Each row is a point. Each copy is the shape, with its points in the same order, turned, moved and blurred by noise. Is it also mirrored, or only turned?
In the rows, 128 means zero.

Shape (6 x 3):
[[104 132 139]
 [ 96 162 152]
 [102 145 116]
 [135 130  98]
 [213 198  84]
 [ 75 133  82]]
Copy 1 (6 x 3):
[[108 135 125]
 [ 84 151 139]
 [111 147 107]
 [149 148 100]
 [195 238 135]
 [103 143  60]]
Copy 1 is: only turned
Copy 2 (6 x 3):
[[158 135 147]
 [171 160 163]
 [173 148 126]
 [145 153  95]
 [126 238  65]
 [198 119 109]]
Copy 2 is: mirrored

Shape (10 x 4):
[[162 146 102 142]
 [143  96 122 192]
 [164 189 132 150]
 [ 98 138  97 122]
 [116 161  87 175]
 [ 94 151 187 171]
 [167 114  64  94]
 [167  95 119 110]
 [ 75 120 183 184]
 [ 70 189 182  95]]
Copy 1:
[[153 177 123 121]
 [161 175 198 110]
 [139 175 120 172]
 [ 93 177 132  97]
 [107 211 161 125]
 [ 85 137 187 175]
 [147 166  81  70]
 [155 124 126  88]
 [ 84 137 224 152]
 [ 48 118 127 174]]
Copy 1 is: mirrored
Copy 2, 10 rows:
[[165 162  90 116]
 [155 107 112 165]
 [185 190 129 112]
 [ 96 169 100 122]
 [137 183 102 167]
 [127 145 192 140]
 [138 149  32  86]
 [144 110  85  84]
 [105 120 191 161]
 [ 84 195 192  80]]
Copy 2 is: only turned

Shape (9 x 6):
[[106 152 130 148 116 103]
 [ 81 112 157 117  59 114]
 [118 154 109 179 201 136]
 [108 147 124 107 138 153]
 [152 139 107 185 155 172]
 [ 74 172 139 170 102 128]
 [113 159 167  93  81 122]
 [226 101 122 102 106 155]
 [107 164  76 163 138 126]]
Copy 1:
[[ 94 142 128 137 104 115]
 [114 144 138  95  45 162]
 [ 88 125 138 182 189 120]
 [ 97 105 138 102 149 139]
 [121  77 144 184 152 120]
 [ 63 124 160 143  87 127]
 [111 131 155  60  84 121]
 [215  64 123 101 133  99]
 [ 78 108 100 161 136 110]]
Copy 1 is: mirrored
Copy 2 (9 x 6):
[[133 137 120 160 125 117]
 [108 108 189 138  83 153]
 [151 137  63 171 199 134]
 [132 148 111 116 136 170]
 [181 138  89 176 174 177]
 [ 98 158 120 195 120 143]
 [130 176 170 119  98 136]
 [249 130 163 103 142 173]
 [153 130  65 179 124 149]]
Copy 2 is: only turned
Copy 3:
[[100 142 129 142 108 126]
 [123 136 140  83 103  76]
 [ 87 132 132 198 178 172]
 [ 95 144  99 106 153 146]
 [150 139 127 176 176 176]
 [ 97 180 137 155 123  97]
 [101 163 137  67  93 131]
 [190  94 117  81 120 212]
 [107 150  85 179 138 135]]
Copy 3 is: mirrored

Shape (12 x 9):
[[146 140 161 165 111 134  69 136  82]
 [110 150 106 192 196 141 142 140 122]
 [163  95 120 150 133 112  81 162 194]
 [141 131  62 135  73 143 158 113 137]
 [109 131 121 237 165 121 126  80 129]
 [116 110 189  34 190  99  26 164 138]
 [197  97  90 103 132  99 188 149 109]
 [150 115 118 154 203 147  52 152 171]
 [164  94 138 183  89 199  72  82 115]
 [134 114 163 149 128 143 113 163 180]
 [145 131 117  69 144  98 201 141 158]
 [ 98  80 108 132  98 150 132 129 113]]
Copy 1:
[[195 116 161 146 139 133  76 125 110]
 [131 131 101 155 181 201 126 126 162]
 [174 108 131 162 103 124 133 181 208]
 [164 121  91 125  65 151 163  78 148]
 [157 139 116 227 173 184 131  94 153]
 [110 162 146 106 150  38  70 239 140]
 [175  84  88  85 142 106 207 114 155]
 [157 142 108 166 149 161 106 224 175]
 [208 129 163 194  79 163 132 145  85]
 [138 118 176 140 115 144 133 159 189]
 [119 144 112  72 132 100 197 109 187]
 [117  88 128 150  86 129 143 115 112]]
Copy 1 is: mirrored
Copy 2:
[[187 171 145 159 101 152 115 116  86]
 [125 145  80 192 193 148 124 154  89]
 [173  89 122 180 119 128  50 135 153]
 [153  95  34 115 103 126 130 101 116]
 [136 141  79 234 168 134 131  90  77]
 [148 136 234  89 167 169  30 132 153]
 [200  71  82  86 161  72 136 154 112]
 [175 129 120 186 179 187  39 142 136]
 [221 117  98 175  89 200 123  72  95]
 [153  97 136 175 120 152 114 144 159]
 [136  80  99  85 177  90 146 136 167]
 [137  76 101 120 111 164 126 113  78]]
Copy 2 is: only turned
Copy 3 (12 x 9):
[[ 92 148 132 125  97 120  93 147  68]
 [ 73 119  52 148 178  96 113 146 121]
 [124  86 126 141 128 104  58 181 174]
 [176  81  72 119 100 132 156 126 140]
 [ 41 110  45 160 118  85  98 101 134]
 [135 176 205  72 196  93  17 146 118]
 [156  80  85  50 128  74 152 189 140]
 [ 85 125 110 129 172 133  40 178 163]
 [ 66  87 125 118  70 191 105 131 113]
 [101  99 156 162 147 106 104 153 156]
 [166 115 114  70 174  53 163 142 175]
 [130  62 117 114 141 119 117  97 100]]
Copy 3 is: mirrored
Copy 4, 12 rows:
[[171 134 135 212  95 110  70  93 114]
 [ 92 159 120 214 178 142 139 117 106]
 [149 120 132 177 119  94 122 198 162]
 [135 143  60 124  93 167 136 120 150]
 [ 96 174 120 236 103 138 169 122  72]
 [126 108 236 125 140  38  37 142 136]
 [158  57  85 114 161 138 153 114 126]
 [131 153 168 198 159 112  90 202 112]
 [177 139 135 205  44 190  90 147 103]
 [133 125 162 192 116 122 128 149 185]
 [118  98 134  86 166 122 170 102 165]
 [ 92 102 107 155  82 157  94 117 139]]
Copy 4 is: mirrored

Shape:
[[ 70  95  91  95 172 111 112 130 103 162 130]
 [106 108 148  91 160 176 156 122 178 118  92]
 [200 201 146 171 119 107 127  98 171 134 158]
 [158 212 182 177 103 127 155 119  88 112 156]
 [115  94 144  63 173  89 174 143 104 198 100]
 [ 85  69 104 121 183 128 185 189 114 159 128]
 [156 188 185 151  64 155  98 120 133 149 160]
 [ 84  50 115 107 155 136 187 151 124 228 128]
 [127 158 187 176 165 119 115 140 146 170 156]
 [127  48 107  96 141 100 147 195 122 162 126]
 [126  72 195 133 146 121 127 106 139 115 114]
 [ 70  39  96 117 145  95 192 116 125 175 125]
 [173 176 187 127 131 141 134 103 131 124 230]
 [ 82 153 207 104 108 103 142 130 211  93 137]]
Copy 1 (14 x 11):
[[ 69  99 101 127 182 128 103 138 153 177 147]
 [123 135  97  58 138 148 169 147 140 150 144]
 [184 203 140 157 142 149 130  76 119  88  75]
 [138 164 181 127 158 158 141 127  64  62  39]
 [119  59  95  94 183 104 163 104 165 176  94]
 [114  64  97 132 213 123 168 182 167 132 148]
 [142 152 177 126 114 209 104 105 103  92  65]
 [ 95  45  73 137 201 160 192 117 181 157 138]
 [147 174 177 127 198 177 155 106 162 120  93]
 [128  45 111 137 161 120 138 142 188 154 149]
 [120 122 183  93 143 128 176 110 119 171 144]
 [ 49  68  89 154 175 107 182 112 160 158 158]
 [162 154 172 100 164 181 102  55  95  52 125]
 [ 98 168 183  56  94 112 159 117 184 105 112]]
Copy 1 is: mirrored
Copy 2, 14 rows:
[[ 80 119 127 123 203 111 133 135 120 113 176]
 [128 128 126 178 160 164 113 141 206 114 156]
 [196 174 174 125  73 137 152  77 118 131  98]
 [149 162 138 183  51 149 134  90  72 152 113]
 [ 91  83 169 162 205 108 108 106 146 187 174]
 [ 97 115 161 188 190  97 147 192 136 148 200]
 [115 148 170 125  45 184 120 102 111 132  96]
 [ 48  85 192 170 197 123 172 144 161 169 192]
 [123 182 212 170 135 139 122 107 101 113 119]
 [107  69 184 131 172  93 124 181 139 151 172]
 [121  83 162 199 144 126 109 115 155  84 115]
 [ 59  79 147 167 189  69 182 126 172 131 184]
 [167 146 184 153  63 176 132  64  89 102 178]
 [113 166 158 178  79 112  61 100 202  87 146]]
Copy 2 is: mirrored
Copy 3, 14 rows:
[[ 80 122 113  50 153 124 128 140 154 162 149]
 [127  97 139  88 133 218 185 122 168 127 111]
 [204 179 170 171 141 110 157  79 142 114 107]
 [173 187 202 168 134 128 156 118  72 118 155]
 [116  99 123  48 139 125 198 151 110 202  86]
 [100  78 110  86 147 133 182 210 142 168 153]
 [183 188 216 155  92 153 115  99 120 141 119]
 [ 84  78 113  87 103 124 194 171 167 230 133]
 [141 139 225 127 138 100 168 130 154 138 128]
 [134  60 103  83 121 105 132 192 142 168 110]
 [116  61 189 103 118 142 154 100 127 122 113]
 [ 79  69  78  87  96 111 191 140 152 178 150]
 [228 140 210 129 148 144 151  75 123 155 173]
 [179 128 190  54  76 155 185 106 154  70 131]]
Copy 3 is: only turned

Shape:
[[125 123 140 108 101 102  99 110 130 154 118 108]
 [192 139 121 134 129  98 103  97 114 107  96 116]
 [138 135 205 128 132 128 143 111 150  82 215 105]
 [122 118 139 144 128 138 147 135  94 140 128 146]
 [241 143 131 134 113  96 152 102  63 155 113 103]
 [125 125 126 133 130 110 144 105 116 144 117 181]
 [154 118 132 100 102 144 114 103 161 140 187  95]
 [147 127 118 139 112 111 156 100 153 134 219  93]
 [159 161 144 150  88 109  99 103 131  86 153  96]
 [147 157 129 106 232 152 123 205 132 157 111 104]
 [125 135 116 138  91 148 142 114 151 117 109 105]
 [144 117 132 127 176  87 149 159 117 100  90 141]
 [138 127 170  91 115 149 132 153 157 106  90 152]
 [149 118 129 142 177 115 101 225 157 154 107 128]
 [121 127 134 147 108 104 125 110 146 158 124 239]
 [183 106 186 146 164 171 142 109 139 146  89  90]
 [131 157 154 128 130 119 143 140 163 142  92 103]]
Copy 1:
[[140 137 155 120 111 117 100 125 145 136 127 149]
 [193 144 130 139  95  79 105 134 117  81 114 123]
 [155 156 174 153 149 107 193 149 159 107 220 130]
 [143 134 116 160 122 158 148 159 133 123 112 127]
 [242 188 122 148  66 104 140 120 110 133  96 104]
 [133 119 128 156 123 131 157 127 130 105  82 138]
 [173 152 134 104 141 101 147 135 181 134 167 175]
 [145 181 110 116 142  82 185 127 169 144 172 140]
 [151 159 132 125  85  85 131 138 134  81 184 140]
 [181 187 156 110 210 164 108 218 119  93  88 106]
 [137 139 113 116 102 129 117 144 189  92 132 126]
 [152 119 151 142 143 114 132 177 114  97  88  69]
 [159  98 187 120 112 152 133 179 173  82 114 128]
 [140 164 162 119 155 118 106 249 128 118  77 125]
 [ 99 104 144 165 107 120 184 139 135  96  55 181]
 [213 168 158 194 137 135 101 165 193  99 121 116]
 [138 171 172 121 120 135 112 151 172  91 109 108]]
Copy 1 is: only turned
Copy 2 (17 x 12):
[[116 151 117 133 119 113 130  98 153 135  86 105]
 [155 147 122 146 133 132  66 131 137 108 127  86]
 [117 124 210 108  91 140 151 198 148 163 143 115]
 [127 118 131 153 157 129 141 137 107 125 101 141]
 [186 151  93 164 133 156  93 176  98 117 110  29]
 [164 100 117 164 136 120 139 113 123 139 128 134]
 [ 92 133 129 114 109 155 150 137 172 166 140  78]
 [106 123 153 147 113 129 174 164 150 163 163  67]
 [106 169 153 148  83 131 100 152 148 101 150  94]
 [139 165 126 115 245 115  89 167 191 185  91 141]
 [110 137 148 145 147 156 145 101 161  94 128 110]
 [155  97 140 132 184  92  94 159 150 114 100 122]
 [152 107 144 107 142 163 115 119 186 112  80 150]
 [107 124 125 172 208 122  69 157 199 172  66 143]
 [169  60 115 191 107 124 127  83 142 152 119 175]
 [154 151 191 119 189 193 103 119 139 148  88  79]
 [154 152 144 142 158 129 137 123 188 123  94 119]]
Copy 2 is: only turned
Copy 3:
[[147 134 132 119 128  92  99 124 151 134 150 123]
 [198 119 117 136 120 118 103 154 130 100 125 172]
 [136  93 172 100 179 116 148 220 158 100 135  87]
 [108 128 136 126 132 107 144 138  85 116 141 137]
 [239 141 142 114  67 128 148 150  99  84 159 149]
 [119 139 119  95 145  91 148 146 111 138 140 189]
 [148 102 156  84 138 160 120 152 169 146 162 104]
 [158 105 142  92 138 157 167 192 150 172 161  91]
 [189 126 155 134 139 129  91 197 142 140 114 122]
 [125 157 105 172 164 175 182  73 155  58 129 115]
 [124 107 141 127  99 139 111 147 137 146 105 137]
 [129 129  72 160 144 102 149 145 125  79 135 166]
 [ 87 132 151 126 135 118 104 144 165  75 116 164]
 [114 152 118 211 160 146 152 107 164  88 172 155]
 [108 168 148  86 167  80 143 144 126 154 160 226]
 [156  64 171 131 124 129 161 104 133  76 121 154]
 [125 126 143 147 112 108 149 132 172 115 105 141]]
Copy 3 is: mirrored
Copy 4 (17 x 12):
[[125 134 143 106  92 104 127  88 123 168 152 155]
 [189 147 120 155 110  88 102  87 112 153 152 128]
 [126 201 220 119  99 141 140 113 126  80 163 101]
 [122 130 138 140 131 141 144 132 105 142 114 139]
 [243 172 119 122 111 130 117 102  82 184 112 136]
 [135 135 135 161 146 123 156 118 139 157 125 160]
 [143 144 176  89 104 162 105  92 142 128 190 135]
 [150 170 167 102 113 187 155  98 134 139 198 103]
 [150 177 149 150  61 126 106 102 127 144 180 101]
 [122 141  71  57 183  78 113 144  95  72 132 113]
 [124 117 122 138  86 152 119  80 149 135 133 116]
 [154 125 109 147 138  72 170 112  99 105 125 124]
 [131 112 145 128  98  94 118 122 158  88 107 152]
 [133  93  96  82 142  66 134 170 117 114 148  94]
 [128 123 156 175 150 111 162 157 187 177 138 172]
 [160 132 161  97 154 105  82  84 116 125  75  88]
 [127 148 110 101 106  96 136  94 157 125 111 109]]
Copy 4 is: only turned

Shape:
[[ 96 179  84 206 188  97 121 183 132 108 123 100]
 [ 71 164  78 152 153 116  79 178 177  85  31  98]
 [171  72 199 153  74  86 137 109 169 125 162 163]
 [153 181 107 187 173 159 100 176 165 110  80 122]
 [144  68 147 126 130 141 166  69 155 102 128 151]
 [169 104 161 111 179  77 137  66 187 139 147 177]
 [157 143 170 195  95  93 166  85 108 167  89 186]
 [163  98 130 162  62  96 145  91  83 141 117 187]
 [116 152 110 178 114  93 152 182 130 194  66 120]
 [137  84 139  92 157 110 112  58 159 109 168 130]
 [ 83 173 118 207 148 158 160 189 148 172  90 116]
 [ 90 213 134 152 137 108 148 170 132  82  61  86]
 [141 117 120  69 126 112 143 103 184  84 168 202]
 [193 162 136 142  79 109 153 125  97 176 104 111]
 [141 123 162 157 141 111 148 193  68 151  67 150]
 [115 172 170 153  97 128  98 131  87 175 105 150]]
Copy 1 (16 x 12):
[[ 78 221  98 136 167 115  96 115  53 114 116 147]
 [  7 211 165 156 124 130 105 161 139 123  82  95]
 [208  53 104 135 115 124 112  56 150 104  94 120]
 [ 88 212 137 121 109 176  97 117 138 124 128 159]
 [161  81 130 121 130 161 174  92 141 132 145  81]
 [127  89  81  72 140 121 149  28 169 163 117 114]
 [162 100  66 111  69 118 152 136 104 164  76 174]
 [165  44  69  99  93 138 137 158  95 122  87 142]
 [116 185  92 117  98  75 122 179 127 118  93 150]
 [117  67 123 108 163 133 133  64 145 150 174  76]
 [148 243 123 122 108 108 133 166  98 137  97 131]
 [ 64 197 188 148  90 105 140 124  91 114  98 164]
 [121  68 154  31 154 148 129  62 144 105 109  81]
 [134 108  95 104  59 101 133 149 121 100 155 183]
 [136 146 125 144 145  96 152 169 142 131  98 208]
 [143 126 132 121 100  98  85 174 104 186 120 165]]
Copy 1 is: mirrored
Copy 2 (16 x 12):
[[ 68 156  50 140 104 183  59 144  92  70 120  88]
 [127 107  40  63 129 213  60 180 106 100  88 110]
 [149 115 144 184  95 113 208 158 189  44 101 153]
 [130 183  77  93  74 219  93 135  95  81 107 120]
 [174 110 106 158 135 127 201 104 149  91 120 115]
 [162 161 102 186 182 148 177 116 156  65 117 186]
 [ 90 136 124 200  84 158 208 133 128 125  38 151]
 [109 104 106 179  69 106 219 155 116 136  92 166]
 [ 91 169 104 157 101 184 115 219 113 138  66  89]
 [150 105 119 133 172 129 173 111 157  78 170 155]
 [ 97 180  96 152  77 198  85 153 138 131  83  63]
 [ 85 125  92  78 122 166  66 136 103  82  33  87]
 [182 132  77 130 140  79 141 113 174  92 115 183]
 [ 80 178 164 127  96 132 193 165  98 119  73 125]
 [128 127 152 184  78 154 109 163  61 130  65 111]
 [ 79 125 162 136  78 164 130 140 124 149  85 160]]
Copy 2 is: mirrored
Copy 3 (16 x 12):
[[ 23 163 102 159 157  87 141  90 151 107 140 111]
 [ 54 196  75 119 136 110 150 129 174 113  41 103]
 [235 103 148 198  96 133 119 109 133 107 149  83]
 [ 70 143  72 130 156 116 137 131 112  48 115 104]
 [203  88 141 144 163 157 101 104 101 147 104 129]
 [209  40 128 172 155  91 106 110 167  92 111 156]
 [191 154 158 174 126 121 168  67  78  56 139 166]
 [201 147 157 191 106 143 169 117  75 126 143 166]
 [122 216 157 141 164  78 197 112 134  71 134 118]
 [175  48 134 127 132 123  93 118 157 155 127 147]
 [ 63 185 161 131 179 126 167 105 125  52 134  94]
 [ 78 223 110 113 124  89  97  82 133  85 103 114]
 [182  98 127 196 151 141  41 150 167 132 122 153]
 [187 180 135 112 128 104 154 131  97  87 187 152]
 [123 178 175 158 134  53 157 130  59  79 114 117]
 [124 163 186 133  85 115 155 135 108  53 143 163]]
Copy 3 is: mirrored

Shape, 15 rows:
[[133 123  65 167 156 104  64 167 150 120  86  84]
 [132 157 199 139 106 153  96  91 133 119 104 134]
 [147 101 126 106 121  96  97 190  92  89 106 131]
 [112 109 154 167 100 199 142 144  81 190 141 137]
 [143 153 124 200 145  86 126 172  81  42 137  91]
 [189  75 117 158  74 143 162 159 115 187 103 190]
 [202 103 100 158 156  97  95 142  51  43 103 100]
 [157  88  72 155  31 176 197 144 126 143  96 155]
 [105 142 119 118 110 123 166  79 151 196 109 117]
 [ 86  97 167 126 129 105  96  87 117 106 104 128]
 [123 120  91  72 122 151 122 114 162 166 163 151]
 [175  55 141 156 158 137  83 135 136  84 127  81]
 [ 94 145 129  82 171 169 121 107 136 123  84 156]
 [102 164  70  96  97 100  90  83 108 112 107 146]
 [ 73 157 143 179 137 114 111  81 132 122 130 165]]
Copy 1, 15 rows:
[[170 155  50 149 136  66 101 145 147 105  75 109]
 [169  84 180 160  83  64 126 138  93 146 125 158]
 [175  77 104  95 138 108  75 183 129  80 100 134]
 [188 113 149 138 112 179 114 146 121 204 160 129]
 [177 123 118 151 128 140 123 166  80  32  76  97]
 [200  79 116  91 109 181  72  88 174 167  95 185]
 [225  64 100 135 152 106 112 138 112  31  77  86]
 [151  64  81 129  74 201 122  99 200 149 117 174]
 [114 127 132  93  84 100 143  81 134 181 122 130]
 [117  77 146 141 120  68  85 126  80 130 124 109]
 [142 122 110  80 124  84 120 101 161 145 196 168]
 [189  99 146 176 159  84  69 129 168  82 113  98]
 [130  82 118 112 168  58 164 137 111 169 138 164]
 [137  81  59  88  82  68 143 111  83 110 143 133]
 [124 128 126 156 120  99 126  92  42 141 135 150]]
Copy 1 is: mirrored
Copy 2:
[[ 89 120  99 147 142 155  73 153  84 179  66 109]
 [182 167 177 120  83 111  88 102 133 124 129 140]
 [118 113 125  66 125 133 111 187  77 132 105 148]
 [156 135 148 185 120  85 147 133 112 137 158 221]
 [ 98 143 154 117  98 159 160 144   7 136 100  97]
 [133  78  84 127 111  75 174 112 149 124  90 215]
 [146  83 141  73 145 181 138 127  15 148  77 120]
 [160 111  42 171 141  65 185 119 121  74  93 182]
 [140 179 128 154 174  70 142 115 185 141 121 119]
 [125 161 175  99 148 119  73 108 119  99 128 143]
 [146 130  84 134 160 121 119 151 182 137 179 122]
 [131  46 171 141 132 161  84 131  91 121 103 110]
 [170 189 136 125 152 174  98 160 170 124 124 146]
 [147 196  71  85 173 122  99 111 108 146 135 110]
 [105 207 150 134 110 145 107  73 127 126 152 139]]
Copy 2 is: mirrored
Copy 3 (15 x 12):
[[141 107  86 104 128 169 100 157 141 126  45 113]
 [100 149 169 142 157 102  98 181 171 129 169 118]
 [172 124 146  96 134 134 101 176  89  71 108 155]
 [138 103 220 164 125 185 133 186 120 182 166 133]
 [159 158 124 175 176 178 140 157 123  37  79 123]
 [239 107 174 129 132 137 124 153 125 198 163 174]
 [177 170  77 153 174 143 117 207  71  72  89 143]
 [201 131 168 149  83 135 183 140 138 193 136 219]
 [119  99 166 114 116 102 167 113 139 188 148  90]
 [ 99  81 134 149 135  86 104 167 124 100 148 109]
 [117 104 135  63  90 148 133 117 111 162 192 126]
 [163 112  75 134 118 158 113 232 138  93 137 107]
 [ 67  90 142  70 169 121 144 162 124 145 149 152]
 [ 87 143 122 119 122  91 108  93  84 137 118 149]
 [ 89  93 143 167 173 133 108 102 150 126 155 117]]
Copy 3 is: mirrored
